Rows are points. Examples show where two turns around zero, p and q, send a point. Write where each new point lands after one turn and then the other. Backwards means that the second turn is done in reverse. Each puzzle has new turns, and all numbers are rounded.

Turn p:
[-16 -16  -4] -> [-19 -12  -2]
[29 25  4] -> [34 18  1]
[13 26 26] -> [20 23 24]
[ -3 -21 -20] -> [ -9 -21 -19]
[-2 28  2] -> [ 4 28  1]
[-21 -41  -8] -> [-30 -36  -5]
Turn q:
[ 9 16 -4] -> [ 7 16 -7]
[  1 -48 -22] -> [  8 -51 -11]
[13 20 22] -> [ 9 26 17]
[-22  12   4] -> [-24  10   0]
Where do these land?
p, then q backwards: [-14   8 -13] -> [-12  14  -9]
p, then q: [-16  23   0] -> [-14  24  -6]
p, then q: [-11 -38  17] -> [-15 -31  26]
q, then p: [41  7 -4] -> [41  2 -7]

Turn p:
[-2 -1 21 20 26 15] -> [-2  2 15 32 22  4]
[ -5  13 -23 -13 -10  15] -> [-17   8 -13 -13 -13  19]
[-10  32  10  -6 -23  10] -> [-20  25  16  -4 -25   0]
[-16   4   5  10 -18   9] -> [-16  -4   8  10 -19  -2]
[  6 -20 -26  14  -4 -23] -> [ 14 -19 -33  -1  -4 -13]
[ 22 -23  25 -15  23  12] -> [26 -9 26 -1 28 18]
[  7  -7  -6 -29  15  -4] -> [  6  -1  -1 -26  20  10]
[ -7  -6   0   6   1 -20] -> [  1  -8  -6  -1   3 -20]
[  5   8  -6  14 -10 -14] -> [  6   7 -12   6 -12 -14]
Turn q:
[ 12   8 -26  -6  18  -7] -> [  7   2 -20  -4  26 -12]
[ -5  19 -21 -11   5 -12] -> [-13  13 -20  -5  15 -12]
[19 15 26 -1 -5 18] -> [19 23 21 -4 -5 15]
[ 7  5 21 20 -8 23] -> [ 17  10  17  18 -14  18]
[-20 -22  18  12  -8 -22] -> [-19 -23  20   8 -19 -14]
[  3  14 -23   1  13   8] -> [  4   9 -21   7  20   3]
[-15 -28   5  -3 -28 -12] -> [-13 -23   1  -9 -34  -7]
[ 21   8 -18  -8  12  -1] -> [ 16   7 -14  -9  20  -7]
[-21 -19  18  -4   2   6] -> [-16 -19  16  -2  -8  16]
Where do these land?
p, then q: [ -3 -20  27 -34   1  -5] -> [  0  -9  33 -32   7   9]
p, then q backwards: [-6 -6 29  7 23 15] -> [-6  3 19 17 32  0]
q, then p: [ 16  11 -48  -2  -8  -6] -> [  5   9 -49 -15   3   1]
p, then q: [-1 24 -6 -3 -2 -4] -> [-13  19  -9   1   1  -3]
p, then q: [ 13 -16  20   8  -7  -7] -> [ 20  -5  17  -4  -7 -14]
p, then q backwards: [-10  -4  -5  15   4  -9] -> [ -6  -3 -14  10   2 -11]
p, then q: [ -9  11 -16   9 -11  15] -> [-10   3 -17  13 -16  10]

Turn p:
[ -9   5   8   2  11 -14  -3  -8   9   6  -4] -> [-13   4   3   0  11  -7  -2 -13   6   6   8]
[-14   3   9   2  -9  -5  11 -10   0  -5 -15] -> [-17   6  15   3  -7  -8   3  -7   5  -4 -11]
[  0  -4 -16  -5  12  -6  -1  20 -13 -18  -8] -> [ -7   4 -16   0   4  -6  -5  21 -12 -21   4]
[ -4   1   3 -14  -5  14  12  -8   5 -10   8] -> [  2  -2  11 -15 -13  13   0  -5   3 -11  -1]
[  8   7 -18   1  11  -7 -31  34   8  -5  -1] -> [  7   6 -31  11  13  -1 -21  25   9  -1  17]
[ -2  10  -3  -6  -4  -4  -1 -12   5  32 -14] -> [-10   5 -14  -6  -2  -4  10 -15  11  25 -12]
[ 8  4 10  1 -7 -6  8  4  6 -9 25] -> [13 -5 19 -5  0  4  7  9  7 -1 17]
[ -8 -14   3   5   1  13   2  -8 -48  19  -2] -> [  1   8   1   1 -10  -3   8  -2 -48  17 -20]
[ 17 -16   9 -19  -5  -4   8   8   6  -1 -13] -> [  2 -12   2 -19  12  -7  -3  10   9  -6 -20]
[ -1 -12 -17   7  -5   6 -30  -8   1  20  23] -> [ 13 -20 -17  11 -13   6 -12  -7  -9  28  14]
[ 12   7 -11   7   5  -1  12  -6  -6  -4  -6] -> [  5   3  -8   4   1  -5  19  -4  -2 -13  -2]
[  4   8  12   3  -8  -1  -1  -8   9 -13   7] -> [10  2 17  2 -4 -3 -2 -6 12 -5  7]
[ -9   4   3   7   8  16  -1 -10   7  -5   1] -> [  0   5   4   7  -2  14  -5 -17  -1  -6   2]
[-2 -3  8  6 -4 -3 15 11  9 -8  1] -> [-6 -3 15  4  7  6  5 11  8 -8 -1]
Turn q:
[ -3  -1  -3  -4  -5 -24 -12 -15 -12   8  17] -> [ -6  -2   2  -8 -13 -21 -10  -9 -15   1  19]
[ -7 -18 -10   3 -12  -5  -4  -4   4   3  13] -> [ -2 -22  -7   2  -9   0  -5  -6  -2  -3  14]
[ 11   0  -4  15  21  15  10  14   0   6 -21] -> [  7   5  -3   8  25  10  -4  -2   8  15 -25]
[ 10  -1  -3 -14 -18  -2   4 -16  -4   6   8] -> [  6  -1  -9 -13 -21  -1   8  -7 -13   0   4]
[ 11 -12  10  -6  -1  -2  -7 -15  -1  -8  19] -> [  8   1  10  -7  -7   7   3 -14  -8  -3  23]
[ -2   3  15  12   5   1   4  17  14   7 -28] -> [ -1   0  12  10   5   4   0  16  20  18 -21]
[ -4   4 -11 -25   7 -11  -6  21   1  -7   5] -> [  8   0  -8 -14  14 -13  -1  24   1 -10  13]
[-15  -5   7 -13  -4   0   1  -9 -12   7  17] -> [-17  -5   2 -10  -4  -1   9  -1 -17  -4  14]
[  5   9   1  20  13   6  27  12   8 -15 -19] -> [ 10   8   1  21  19  -1  15  -4  20   0 -25]
[ -2  12   1   3  -7   8  -9 -18   8   9  18] -> [-15  13  -9   1 -18   8  -4  -9   0   0  14]
[  6   7   7  24  -6  14   1  15  -6  -5 -15] -> [  5   6   7  26   2  11  -5   6  -1   1 -22]
[-10   0  -9 -15   7  -1  -9  -3  -1 -11 -14] -> [ -2  -2   3 -19   7  -4  -7   5   7 -16  -7]
Where do these land?
p, then q: [  2  28   8 -14  15  -8  -2   5  -2  11 -12] -> [-10  24 -18 -14   2 -16   3   6  12  -1   2]
q, then p: [ -5  -4  14  -1  -4  -9  -2 -24  14  14  10] -> [ -7  -9  16  -9 -19   6   3  -6   7  21   2]
q, then p: [ 12  -7  11  -8 -12   8   2 -13   6  -1  -1] -> [ 12  -2   8 -10 -12   6   6  -1   5   1 -16]
q, then p: [ 21 -20 -14  -1  -5  -1   2   8  -2  13   3] -> [ 16 -17 -19  -4   2  -4   6   0 -14   9  -8]
q, then p backwards: [  5   1   4  13   5  -7 -20  -4 -10 -11  -9] -> [ -5  -3  22   2  -3   6 -12  -4   0 -16  -3]
p, then q: [  8 -10  -3   8  11  -1  -6  15   9 -25   3] -> [ 14   2  10  12  18   7 -11  -2   4 -12  15]
q, then p: [-35   8  12   3 -10  -5   8  19  27  -4 -16] -> [-28 -10  14  17  17  20  -8  20  22  -4  -3]
p, then q backwards: [-10 -17  -1  -4  -4 -11   8  -2 -23  11   2] -> [ -9  -3   9  -9  -8  -6   6   1 -21  20  -1]
p, then q: [  7  -1 -13   1  14  15   7  -9   4  -3  -2] -> [  7   0  -6  -5   3   7   4 -17   0 -16  -7]
q, then p: [  2   7 -22  -2  -7   8   3   3  -3 -17   3] -> [  7  -3 -10   7  -6  -7   1   4   1 -26   5]
q, then p: [ -5   1  -7 -16 -10  20   1  10  -4  18  15] -> [ -4   2 -15  -2 -16  17   4  17 -19  -3  -1]
q, then p: [ -2  13  11  21   7 -10   0  -6 -16  -4   3] -> [ -5  16  14  14   3 -16   5 -12  -2   7   8]
